Rows are points. Each copy is the shape, with its points in the same order, stretched, turned, moved and blurred by noise. Some copies are also mirrored. Which?

Shape (8 x 2):
[[  2  -1]
 [ -5 -31]
 [ -5 -18]
 [ 21 -33]
 [ 21  95]
 [ 29  49]
 [-59 -28]
 [-42 -21]]
Copy 1:
[[  5   4]
 [-11  23]
 [-14  12]
 [  3  36]
 [ 60 -66]
 [ 44 -24]
 [-56  -5]
 [-45  -2]]
Copy 1 is: mirrored
Copy 2:
[[ -5 -14]
 [-31 -24]
 [-18 -18]
 [ -4 -42]
 [ 64  45]
 [ 46   5]
 [-63   5]
 [-50   9]]
Copy 2 is: only turned

Shape, 7 rows:
[[ 49 -15  30]
 [-27 -15 -22]
 [-88  59  56]
 [ 36 -29  36]
 [-55  -1 -14]
 [ 67   0   2]
 [ 17 -24  18]]
Copy 1, 7 rows:
[[ 67  -3 -14]
 [-41   0 -22]
 [-79 -25  84]
 [ 61 -20 -13]
 [-57 -14  -6]
 [ 71  32 -20]
 [ 31  -9 -15]]
Copy 1 is: only turned
Copy 2:
[[-59  -7 -12]
 [ 27 -28  11]
 [  3  77  73]
 [-57 -24   4]
 [ 36  -5  28]
 [-38 -12 -59]
 [-26 -27   2]]
Copy 2 is: mirrored

Shape (9 x 3):
[[-37  52 -28]
 [-21  -9  47]
 [ 41 -12  24]
 [ 51   5 -33]
 [ 64 -49   2]
 [ 29  13  17]
 [-40 -54  -6]
 [ 79 -18  -1]
 [-34  -7  42]]
Copy 1 (9 x 3):
[[-34  42 -63]
 [-42 -54   7]
 [ 31 -42  19]
 [ 61  23   4]
 [ 55 -24  68]
 [ 24 -32 -11]
 [-54  13  68]
 [ 79 -26  33]
 [-59 -42   5]]
Copy 1 is: mirrored
Copy 2 (9 x 3):
[[-44  49  46]
 [ 53  36  -9]
 [ 52 -29  -9]
 [-10 -48  20]
 [ 41 -69 -39]
 [ 32  -2  13]
 [ -2   1 -60]
 [ 38 -65  -6]
 [ 37  41 -13]]
Copy 2 is: mirrored
Copy 3:
[[-61   7 -32]
 [-11  36  50]
 [ 42  35   8]
 [ 40  -1 -44]
 [ 85  -1  10]
 [ 19  41 -10]
 [ -1 -49  57]
 [ 81  21 -25]
 [-25  30  50]]
Copy 3 is: only turned

Shape (8 x 4):
[[ 31 -49 -37  22]
 [ 32  33  12 -44]
 [ 31 -21 -10  50]
 [ 47  38  77 -45]
 [ 23 -11  23   5]
 [-69  44 -37  41]
 [ 64  17   8   4]
 [  5 -24 -32  28]]
Copy 1, 8 rows:
[[ 13 -41 -62  -3]
 [ 27 -29  52 -35]
 [ 33  -8 -34  13]
 [ 53 -39  93  -4]
 [ 24 -34  15  15]
 [-22  77  17  18]
 [ 68 -31   5 -14]
 [  9  -6 -30   3]]
Copy 1 is: only turned
Copy 2 (8 x 4):
[[ 27 -23 -59  19]
 [-47 -63  31 -35]
 [ 11 -10 -30  44]
 [-35 -91  90 -22]
 [  9 -38  10   4]
 [-51  76  -5   7]
 [-38 -64   9  27]
 [ 13   3 -39   8]]
Copy 2 is: mirrored
Copy 3 (8 x 4):
[[ 36 -83 -39  23]
 [ 37  29   5 -22]
 [ 38 -65 -15  65]
 [ 57  40  69 -21]
 [ 39 -30  14  16]
 [-56   6 -46  56]
 [ 76  -4 -12  12]
 [ 12 -60 -39  22]]
Copy 3 is: only turned
Copy 4 (8 x 4):
[[ 49 -20 -14  59]
 [ 31 -41   9 -55]
 [ 59  31   8  44]
 [ 39 -32  69 -71]
 [ 40   0  29   9]
 [-23  79 -49   7]
 [ 70 -17  12 -22]
 [ 32   9 -19  45]]
Copy 4 is: only turned

Shape:
[[-33  23 -17  67]
 [ 50 -66  34 -51]
 [-23  11  63  -1]
 [-13 -15 -45 -12]
 [ -2 -34 -44   8]
 [ 25   5 -80  11]
 [ -9  10 -47  16]]
Copy 1 (7 x 4):
[[-49  -9  59  -2]
 [ 36 -71 -86 -24]
 [-33 -32 -40  59]
 [ -2   7  -4 -50]
 [-11 -18   0 -53]
 [ 37  23  56 -62]
 [ -7  17  23 -41]]
Copy 1 is: mirrored
Copy 2, 7 rows:
[[-18 -39  -9  73]
 [ 35  69  35 -89]
 [ 65   8  26  48]
 [-51  39   5  -5]
 [-58  21  12 -20]
 [-57  34 -41 -18]
 [-44  12 -22  19]]
Copy 2 is: only turned

Shape:
[[ 18  24  78  22  11 -10]
 [-23 -21 -24  11 -31  35]
 [  4 -13  16 -16 -52  20]
 [ -4 -14 -22 -25  -5  17]
 [  5 -24 -16  15 -45  23]
 [ -5  38 -24 -26  -4  28]
 [-25 -31   1  27 -48  41]
 [ 15  39  28   1  12 -58]
 [  2 -13   8 -15   8   6]
 [ 60  30  42  19  21 -27]]
Copy 1, 10 rows:
[[ -3  31  17  74  24 -46]
 [-37 -48 -26  -7  -7  18]
 [-12  -5 -11   9 -31 -23]
 [-10 -26  -6 -23  -1  25]
 [-13 -31 -25  10 -32  12]
 [-39  -1   4 -12   6  44]
 [-41 -48 -30  15 -14 -11]
 [ 25  53 -13  39  32   0]
 [  1 -17   7   1  15  -2]
 [ 24  35  24  70   4  -2]]
Copy 1 is: only turned
Copy 2:
[[ 79  12 -24  21  68 -48]
 [-58   1  -5  12  12   0]
 [-31  27 -28 -24  30 -41]
 [-17  -4  -9 -26  10  17]
 [-50   9 -43  10  13 -13]
 [  3  29  17 -12  38  51]
 [-73   8  -8  32  22 -41]
 [ 95  39 -28   4   2  -4]
 [ 18 -15 -11 -14  14  -8]
 [ 95   8 -70  10  50  -4]]
Copy 2 is: mirrored
Copy 3, 10 rows:
[[  2   0 -28  30 -36  40]
 [-57 -23  -6   1  -7 -39]
 [-58 -14 -26 -28 -27 -11]
 [-22  -3   4 -22  19 -47]
 [-53 -22 -19  -3 -35 -40]
 [-27  37   2 -12  10 -37]
 [-81 -46 -25  17 -30 -24]
 [ 33  25 -48  19 -26   5]
 [-10  -8   6 -11  12 -18]
 [ 49  16  -4  26 -61   9]]
Copy 3 is: mirrored
Copy 4 (10 x 6):
[[-34 -26  15 -30  54   4]
 [-18 -51   3  31 -32  -8]
 [  4 -71  18  -6 -10 -25]
 [ 24 -22  12  15 -20  -2]
 [-15 -56 -12  11 -24 -20]
 [ 11 -10  31 -23 -42  16]
 [-36 -78   3  32 -18 -15]
 [ -7  30  14 -35  25 -34]
 [ 17 -18   8  11  10   2]
 [-13   8 -20 -53  38   5]]
Copy 4 is: mirrored

Shape (12 x 6):
[[ 49 -48 -43 -16  24  13]
 [-25 -10 -67  26  -6 -43]
 [ 20  -7 -18  35  15  18]
 [ 14  47  -8 -29   9  26]
 [ 21  40 -80 -16 -30  40]
 [-33 -73 -29  11 -16  15]
 [-14 -60 -17   8  52  40]
 [ 15 -23  18 -27 -43 -12]
 [-21  -1 -26   8 -17  31]
 [ -4 -15  52  -7  11  16]
 [  5 -17 -26 -17  15  59]
 [-14  27 -28 -32  20   7]]
Copy 1 (12 x 6):
[[ 15 -71 -31 -12  -9   1]
 [-31 -43  12  76 -22  32]
 [ 23 -14  -6  11  17  19]
 [-10  11  15 -37  -8  38]
 [  2 -20   1 -10 -38  83]
 [-10 -16 -58  61 -17   8]
 [-17 -24 -60   5  38   9]
 [ 19  -9  -7  13 -55 -29]
 [ -9  11 -15  24 -16  39]
 [  4  30 -14 -16   6 -31]
 [ -5  -3 -43 -18   3  37]
 [-38   1  11  -9  -5  32]]
Copy 1 is: mirrored
Copy 2:
[[ 23  56  39  21 -28  10]
 [-45  29  -9   9 -15 -71]
 [  1  -1  23  51  17 -19]
 [ -8  26 -35   3  40  40]
 [-28  62 -57  59 -10  48]
 [-55 -17  49  14 -50 -15]
 [-38   7  83  28  11  -3]
 [ 15 -23 -21 -37 -39  16]
 [-48  -5  -5  29  -6  14]
 [  1 -47  20 -23  20  11]
 [-26  22  24  36   2  48]
 [-36  31 -25 -12  28   9]]
Copy 2 is: mirrored
Copy 3:
[[ 19 -26  28 -44   6  68]
 [ 23 -32 -30  29  11   6]
 [  5  24   9   6  13  39]
 [ 12  50 -10 -36 -25   9]
 [ -8  23 -58 -19 -48  43]
 [-36 -41  32   7  16  20]
 [-29 -12  34 -28  55  30]
 [ 10  -9  57 -20 -47  10]
 [-25  16  -9   4 -11  10]
 [  1  32  64 -23   1   0]
 [-33  19  10 -38   5  42]
 [  8  21 -19 -34  -7 -10]]
Copy 3 is: only turned
Copy 4:
[[-24   5  29 -37 -27  77]
 [-67  68 -38  12 -28  32]
 [ 19  20 -19  19   1  44]
 [ 37 -10 -49 -59 -17  13]
 [  3  14 -74 -43 -85  50]
 [-80 -31 -13  36 -15  61]
 [-36 -19 -14   2  33  95]
 [-25 -32  27  -8 -35 -14]
 [-24 -14 -50  11 -30  32]
 [ -2 -41   3   5  36  -1]
 [ -6 -29 -30 -31 -20  69]
 [-16  13 -58 -60  -4  20]]
Copy 4 is: mirrored

Shape (12 x 8):
[[ -3   2 -21  19 -45  29  14  -3]
 [-20 -16  -6   9  26  -2   6  34]
 [  6  20 -22  38  54 -51  -1  39]
 [  6 -51  19  -6  29 -24 -14  10]
 [ -6 -10  -4  24  19   7 -27  22]
 [ -5   8  -6  -6  33  22  -2   2]
 [  6  11  18  -2   8   6  -5  50]
 [ -9 -11  27   2  48  -3 -14  34]
 [-15  13   4  67 -25   3  31 -31]
 [ 12  -3 -11  80 -16  39  13 -25]
 [ 21  -4  22  -6 -60  -6  -9 -40]
 [-26  18  -7  30 -26  11 -17  -4]]
Copy 1:
[[ -4  18 -19  -7 -35  22  -2  50]
 [  2 -20 -10  -6  24 -40  16   0]
 [-44   4  55  28  47 -52   9 -15]
 [ 26 -36 -19   8  26 -16  33 -54]
 [-16  -1 -16  22  -4 -31  25   6]
 [-10  19 -19 -21  -3 -32  29  -4]
 [ -3 -23  -7 -11 -18 -52  -9  -6]
 [  1 -26  -4  -3  14 -61  35 -28]
 [ -3  14  51  20 -21  24  42  40]
 [ -2  43  19  38 -38  12  39  53]
 [ 13  -2 -19  -1 -55  66  10 -18]
 [-30  -2  -8  -3 -30  12  19  39]]
Copy 1 is: mirrored
Copy 2, 12 rows:
[[ 26  24  16 -10 -21  -9  22   4]
 [ -4   3 -29  -2  10  37   4   3]
 [ -6   5 -45  20  46  35 -12 -55]
 [-24 -35 -27 -24  31   4  10  12]
 [-11 -18 -11  13   6  17  18  -4]
 [ 11  -6  19   6  19  34  -5  14]
 [  9   0 -37  30   2  20  -6  18]
 [-16 -22 -23  14  22  41 -10  23]
 [-12  30  46 -29 -24 -11 -20 -19]
 [-20  35  55   6 -11 -18  17 -15]
 [ 25 -37  33 -38 -17 -55  -4   9]
 [ 16  -5  23  -1 -37   5   5 -14]]
Copy 2 is: only turned
Copy 3, 12 rows:
[[-31 -30 -19  15 -18 -15 -23 -13]
 [  2   2   8  26  47  13  14  40]
 [-17  35 -18  57  68 -14  73  26]
 [ 29 -16  44  14   5  11  53  35]
 [-18  16  15  40  11   6  31  39]
 [-14  12  25  24  31   0 -10   1]
 [ 11  45   2  19  19  -8  -6  45]
 [  4  31  29  15  35   9  30  61]
 [-83 -33 -24  -2 -21 -68  29  -2]
 [-95 -41   5  40 -35 -60  18  19]
 [ -6 -30  -3 -29 -72 -12   2 -33]
 [-54   5 -19   7 -21   2   0   9]]
Copy 3 is: mirrored
Copy 4 (12 x 8):
[[ -9   9  -1  38  34 -31  18 -30]
 [ 23  27   5  -3 -13  31  42   5]
 [  8  40  -8 -16 -56  42  -6  30]
 [-15  -1   7 -27  -2  31  53   9]
 [  2  12  -7   7   6  39  18  17]
 [ 42   1 -11  -7   3   4  18  -1]
 [ 32  -8  17  15 -24  23  26 -10]
 [ 32   4  16 -15 -16  46  30  20]
 [-34  39  39  21  28 -54 -25  12]
 [-30  13   2  42  49 -49 -10  30]
 [-57 -27  24   8  46 -45   3 -49]
 [-10  26  15  21  30   6 -16 -12]]
Copy 4 is: only turned
